Each row of a before or after table is a point. The points were changed in one or more steps. Then noise was added and the rows were shuffled. The steps act on how far a point lies along the listed directions, d1 being the first. Name the steps. A step turns or swaps two directions, mirrors them in a line or flattens them onto one, adds a multiple of one to another, or multiplies one. Angles are multiples of 10 degrees, from the lower direction toward the higher: turns from -170 to 170, lines from 10 to 170 but not 90. Use the fewest steps. Two steps may share a direction if one is a turn and the other turns, adds or multiplies; they go together, in the order done. Otherwise the lowest direction goes first.

Directions:
(1): [-6.0  1.6 -4.2]
(2): [-3.5  2.7  6.1]
(3): [-2.8 -6.8  1.5]
Before (9 x 3):
[[-10.7   0.8   9.5]
 [ -2.9  -1.4   2.6]
 [ -2.0   0.7   0.2]
 [ -4.9   5.0   4.2]
 [  0.0  -2.4  -0.6]
 [ -4.5  -3.7  -3.8]
 [  2.5   5.5  -6.3]
 [ -3.9  -4.5  -1.3]
 [  0.7   1.1  -6.5]]
After:
[[ -6.0  -5.2   2.6]
 [  1.3  -2.9  -7.5]
 [  2.1   2.3  -3.1]
 [ -0.5   0.2  -2.0]
 [  5.6   2.9 -12.9]
 [  0.0   2.3   1.0]
 [ -6.1  -0.5   2.4]
 [ -1.2   5.7  -1.1]
 [ -4.1   5.7  -1.2]]
Steps: turn d2 and d3 by -170 degrees

Directions:
(1): [ 3.6 -8.5 -4.1  2.2  6.5  2.3  0.4  3.4  1.7]
(2): [-1.7  0.0  2.2  3.9  1.7 -3.6 -9.8  4.3 -4.2]
(3): [ 7.7  4.4 -5.4 -0.2 -0.6 -6.9  1.6  2.9 -1.2]
Before, 14 rows:
[[-2.6  2.4  0.8 -0.8 -1.9  2.4  3.4 -2.1 -0.4]
 [ 0.5  2.0  1.2  0.4 -1.9 -2.6 -3.6 -1.7 -2.1]
 [ 0.9 -7.6  0.4  4.7  7.9 -0.1 -7.9  3.5 -1.8]
 [-5.2  0.3  8.7  0.2 -3.8  7.0  1.2 -3.5  1.0]
 [-1.1  0.3 -0.5 -2.3  3.4  3.2  3.7 -3.8 -0.2]
 [-4.7 -1.8  5.7 -0.4  2.2  1.2 -3.6 -1.4 -0.8]
 [-4.9 -1.3  5.8 -0.3 -1.8  2.2 -3.7 -1.9 -1.5]
 [ 2.3 -0.7 -0.7  1.9  2.6 -1.4 -3.7  2.2 -2.6]
 [ 0.7 -2.9 -1.6 -2.7 -1.1  3.0  6.3 -1.5  3.5]
 [11.5  9.2 -8.5 -4.1 -1.8 -7.2  6.5  2.6  1.1]
 [-1.8 -1.1  0.8 -2.4 -0.9  1.0  1.5 -2.9  0.6]
 [-1.0  2.9  2.0 -2.9 -2.4  2.0  6.3 -2.1 -1.4]
 [-1.9 -0.2  0.9  1.5 -0.1  0.9 -3.6  2.1 -2.5]
 [-0.3  1.3  0.5 -1.0 -5.3 -0.9 -1.5 -0.8 -1.1]]
After, 14 rows:
[[ -0.9  -0.4  -0.9  -2.1   4.2   3.5   3.6  -3.4   0.0]
 [ -8.7   7.9  12.4  -1.7  -9.6   4.8   0.8  -6.3  -0.4]
 [  4.1  -4.3  -2.3   2.9   5.5  -0.5  -3.4   3.7  -1.9]
 [ 10.3  11.8  -7.2  -4.6  -3.7  -8.1   6.5   1.4   0.7]
 [ -2.6   0.8   1.7  -2.7  -2.3   0.5   1.4  -3.5   0.3]
 [ -2.7   7.2   3.3  -2.7  -9.9  -2.6  -1.8  -3.3  -2.1]
 [  2.3  -5.9  -3.3  -2.0   1.3   3.8   6.3  -0.5   4.2]
 [ -7.0   3.4   8.1  -1.7  -5.5   0.7  -3.9  -3.7  -2.4]
 [ -5.4   0.0   6.5  -0.7   0.9   1.0  -3.8  -2.2  -1.0]
 [ -3.6   9.2   4.9  -4.7  -7.0   0.4   6.1  -4.7  -2.6]
 [ -4.6   7.3   3.4  -2.2  -5.7   1.0   3.3  -3.7  -1.6]
 [ -1.6   7.0   3.6  -0.7  -5.4  -4.0  -3.8  -3.5  -3.0]
 [ -1.8   0.1   1.0   1.4  -0.3   0.7  -3.6   1.9  -2.8]
 [  6.6 -21.1  -6.3   8.4  17.9   3.6  -7.4   8.7   0.9]]
Steps: multiply d1 by 3

Directions:
(1): [ 4.2  3.6 -4.0 -1.1  1.4 -0.2  5.9  4.1 -3.9  0.6 -0.5 -7.0  0.1  9.8]
(2): [-2.1 -0.9  2.1 -2.3  7.7  5.8 -3.6 -6.8 -3.0 -0.2 -3.8  4.0  1.3  7.3]
(3): [-2.9 -2.3  2.2  5.7  1.6 -6.9  3.8  3.3  5.7 -1.8 -6.7  4.1  4.3  4.5]
Before, 11 rows:
[[  1.0  -1.2  -1.3  -0.9   3.3  -1.6   3.4   2.4   2.2  -1.4   1.0   0.1
   -0.3   1.1]
 [ -2.1  -3.2   3.3   2.5  -0.6   1.5  -1.6   1.6   1.7  -1.4  -5.3   5.3
    2.4  -2.6]
 [ -4.6  -1.4   0.0  -2.7   7.4  10.6  -5.2  -8.8  -3.4   1.8  -1.9   5.6
   -3.1   4.6]
 [ -3.3  -3.9   2.2   7.4  -2.3  -9.3   3.2   6.9   6.7  -0.5  -7.9   4.8
    5.1   1.8]
 [  4.9   1.9   0.1  -1.7  -0.7   2.4   0.1   1.8  -1.5   2.5   5.7  -5.2
   -1.7  -2.8]
 [  1.0   2.3  -2.5  -2.1  -4.1  -1.2   1.6   1.6  -0.8   0.8   1.8  -5.2
   -2.1  -9.6]
 [ -0.3   3.8  -2.2  -5.3   0.5   6.9  -4.1  -5.9  -6.3   2.0   5.7  -2.4
   -3.6  -1.7]
 [ -6.2  -3.5   4.7   0.3   4.6   4.7  -9.9 -10.6   0.7   0.2  -5.0  11.8
    3.2  -2.7]
 [  1.7   4.7  -0.6   1.3  -4.4  -4.1   5.4   4.1   1.5   2.0   5.8  -0.6
   -6.3  -4.7]
 [ -4.3  -5.3   3.5   2.8  -0.9  -3.8  -5.2  -0.9   6.9  -5.0   0.8   6.5
    2.7 -12.7]
 [  0.2   1.3   2.4   3.8  -3.5  -8.0   9.8   6.7   3.6  -0.2  -4.8  -3.2
    2.5   4.6]]
After (11 x 14):
[[ -2.5   2.1   2.4   5.2   2.7  -5.8   6.1   2.1   4.5   0.2  -2.4   5.9
   -1.8   4.6]
 [ -1.3  -0.3   0.3  -3.9  -4.7   5.8 -10.2  -7.4  -2.5   2.1   6.4   4.0
   -2.6 -14.3]
 [ -3.6  -3.2   2.9  -2.3   7.8   6.2  -6.0  -6.8  -3.7   1.4  -6.4   6.5
    2.9   7.7]
 [ -2.9  -0.4   0.4   3.3   0.5  -6.4   4.3   2.9   4.2  -1.2  -6.4   0.5
    2.6  -2.6]
 [  0.3   3.3  -2.8   1.8  -7.3  -5.4   3.1   5.2   2.1   0.3   4.8  -3.8
   -2.3  -7.0]
 [ -5.5  -5.6   4.7   1.2   3.8   0.4  -7.7  -5.1   4.9  -4.7  -1.4   8.6
    3.3  -8.3]
 [  0.6   1.5  -4.8  -3.0  -5.8   6.1  -1.7  -0.2  -2.4   3.4   8.9  -3.4
   -8.0 -10.2]
 [  2.7   0.2   1.4   3.4  -0.3  -4.4   4.2   5.9   3.5   0.8   0.7  -2.4
    1.9  -0.2]
 [  0.7  -0.8  -1.2  -2.4   4.7   0.7   2.0   0.3   0.6  -1.1   1.0   0.9
   -0.6   2.5]
 [ -1.8   0.6   4.2  -1.9   6.0   2.9   3.8  -3.7  -2.2   0.4  -7.2   0.5
    2.7  12.1]
 [ -1.0  -2.7   2.5  -1.0   0.4   6.3  -4.3  -1.3  -1.9  -0.8  -2.5   3.8
    0.7  -3.2]]
Steps: turn d2 and d3 by -100 degrees

Directions:
(1): [ 0.7 -0.6 -4.0  1.6  0.3  1.5 -5.8  0.2 -7.2  1.1 -4.7  6.6 -9.8  0.8
 -6.9 -1.4 -5.3 -1.1  0.3  2.8 -6.1 -3.2 -5.0 -4.6]
(2): [-1.5  7.1  0.9  5.5 -6.7  2.8  5.5 -1.0 -4.6  4.2 -1.1 -2.0  3.7 -3.3
 -7.4  6.6 -4.4 -0.7  5.6  4.5  0.4 -0.8  2.7  6.1]
(3): [ 0.6  8.1 -0.5 -3.4  0.8 -0.5 -2.7 -5.6  4.2  2.7  2.3  4.4 -4.8 -2.6
  2.9  3.8  5.3 -1.2 -2.7  0.3 -5.6  3.3 -6.8 10.3]
Before (9 x 24):
[[-2.2 13.8  1.9  5.0 -8.4  2.1  3.3 -6.4 -2.5  7.1  2.0  3.0 -3.7 -4.3
  -7.6 10.2 -0.7 -2.8  5.6  7.9 -7.5  2.5 -4.2 15.9]
 [-0.8 -1.4  0.0  1.5 -4.4  0.8  3.6  3.9 -5.1  0.2 -0.8 -7.5  5.8 -1.2
  -5.3  3.5 -4.4 -1.2  4.2  2.4  5.3 -4.9  8.1 -2.8]
 [-0.5 -4.2  4.3 -6.2  1.4  0.8  5.9  3.6  7.7 -4.4  4.5 -7.2 10.4  3.5
  10.4 -3.7  9.5  3.8 -5.7 -6.1  6.1  4.3  8.1 -0.2]
 [-1.6 -6.4 -0.7 -0.9  6.0 -1.8  0.0  0.9  3.7 -2.9 -0.6 -1.2  0.8  4.3
   0.7 -5.7  2.6 -0.9 -1.0 -2.6 -1.2 -0.4  1.3 -3.9]
 [ 1.4  2.6 -0.5 -5.9  3.1 -0.9 -3.6 -2.3  4.6 -2.2  2.4  3.4 -6.8 -0.8
   8.8 -1.0  6.3 -0.9 -3.1 -2.5 -2.6  1.2 -4.6  5.3]
 [-0.4  3.1  1.5  4.5 -3.6  0.3  1.8 -1.6 -3.7  1.5  0.1 -1.2  1.7 -3.8
  -2.4  1.4 -1.1  0.5  2.4  1.4 -1.3  2.7 -0.1  1.7]
 [ 0.8 -4.1  0.8 -3.3  8.1 -2.5 -6.8 -0.7  4.0 -4.0  3.7  1.9 -4.0  2.6
   5.3 -4.3  4.8  1.8 -4.2 -2.6 -1.2  2.7 -1.6 -4.8]
 [ 1.4 -2.4 -0.7 -2.6  1.9 -3.3 -4.2  1.0  4.7  0.4 -1.0  1.5 -3.6 -1.3
   3.7 -1.9  2.3  1.6 -2.4 -1.2 -0.8  0.8 -2.5  0.7]
 [ 2.2  0.4  6.7 -2.5 -0.5 -3.7  8.9  0.4  7.2 -2.3  7.6 -8.8 10.6 -1.0
   7.7  4.2  5.5  1.5 -3.4 -3.3  4.3  3.9  7.3  1.3]]
After:
[[ -0.2   0.8   4.7  -7.5   4.1  -5.0  -0.8  -4.6  14.3  -2.3   9.6  -0.5
    0.0   1.2  14.5  -1.1  13.5  -0.3  -5.6  -4.0  -1.5   7.5  -3.6   9.4]
 [ -1.1   6.0   0.0   5.9  -1.5   2.3  -1.9  -1.9  -6.5   2.9  -0.5   2.7
   -3.8  -1.6  -9.3   4.5  -4.3   0.3   4.3   5.5  -3.9  -0.1  -0.3   1.6]
 [  4.6  -5.4  -2.2  -2.9   4.5  -2.3  -6.8   1.4  -4.6  -2.9  -1.4   6.1
  -12.1   2.9  -1.7  -3.1  -2.4  -0.3  -6.6  -0.2  -8.4  -2.2  -4.9 -12.2]
 [ -2.5  -0.7  -1.8   4.4   0.6   1.2   2.0   0.1  -3.4   1.1  -3.6   0.2
   -0.6   2.0  -8.7  -0.8  -3.3  -2.0   3.9   2.4  -3.5  -2.6   1.3  -1.2]
 [  0.6  -1.8   1.9   0.0   1.2  -2.4  -0.5  -0.8   1.8  -1.8   2.3  -1.5
    1.8  -1.7   5.0  -3.1   3.6   1.3  -1.7  -2.7   0.3   4.1  -0.6  -1.4]
 [  0.7   2.7  -0.9   1.8  -2.9  -0.9  -1.5   0.3  -0.4   3.8  -2.9   1.5
   -3.1  -3.5  -3.5   2.6  -2.2   0.9   1.8   2.9  -2.0  -0.5  -1.6   4.0]
 [  0.5  -8.7  -0.6  -4.6   2.4  -2.1  -1.6   5.0   0.3  -4.1   0.8  -6.2
    2.9   2.2   2.7  -3.1   0.5  -0.4  -1.7  -2.6   5.5  -3.8   5.8  -8.6]
 [  0.3   8.4  -1.6  -0.4  -2.5   2.2  -1.6  -3.2  -2.8   2.1  -0.8   4.7
   -8.2  -3.1  -0.7   3.9   0.3  -1.9   1.8   2.5  -5.2  -0.9  -4.6   8.4]
 [  0.9  -4.2  -5.1  -1.4   0.7   4.9  -6.7   4.0 -10.2  -1.0  -6.8   7.8
  -12.0   4.9  -7.4  -5.8  -3.8   1.1  -3.7   1.6  -8.2  -3.4  -3.3  -9.8]]
Steps: turn d1 and d2 by 140 degrees
